Rows are points. Before rounding, the points of a table are all equally far from one centre. They may lie mostly on one side of it. Write the centre, to within rounding.

Points:
-26.4, -7.5, -23.1
-19.4, 21.4, -11.3
12.5, -2.7, -26.0
5.4, 4.2, -29.2
-22.9, 7.1, -24.4
-13.8, 16.9, -22.8
-25.0, -11.7, -23.3
-33.4, -2.2, -12.0
2.0, -6.8, -31.0
-26.8, -7.5, -22.8
Centre: -5.6, -3.0, -3.1

Points:
4.7, -12.2, 17.7, 37.7, -2.5, -17.6, -17.1, -28.5
-8.4, -5.6, 11.1, 19.6, 5.3, -12.8, -28.3, -29.4
9.5, -12.7, 13.5, 27.7, -16.5, -14.6, -13.9, -20.5
-6.8, -10.5, 23.2, 9.2, 5.6, -13.0, -21.2, -32.9
-1.0, -22.7, 15.1, 31.4, -9.9, -6.4, -8.7, -16.7
4.0, -13.9, 17.5, 30.7, 1.2, -30.0, -10.8, -28.9
12.7, -25.7, 18.1, 19.3, -6.5, -18.0, -16.1, -30.9
5.6, -1.4, 20.3, 22.0, -0.6, -26.9, -19.9, -30.9
6.5, -10.8, 26.9, 23.6, -3.8, -26.7, -16.7, -25.3
5.4, -9.2, -0.3, 18.5, -2.5, -10.3, -19.4, -39.1
2.6, -16.8, 22.9, 20.1, -12.4, -18.8, -11.9, -21.1
3.5, -11.7, 14.4, 42.1, 1.5, -20.3, -9.8, -26.5
-6.5, 2.8, 13.6, 22.0, -7.0, -20.4, -11.4, -21.5
15.6, -17.3, 33.8, 27.1, 3.3, -17.8, -20.5, -26.0
Centre: 13.0, -8.8, 11.0, 16.8, 14.3, -8.0, -8.1, -14.4
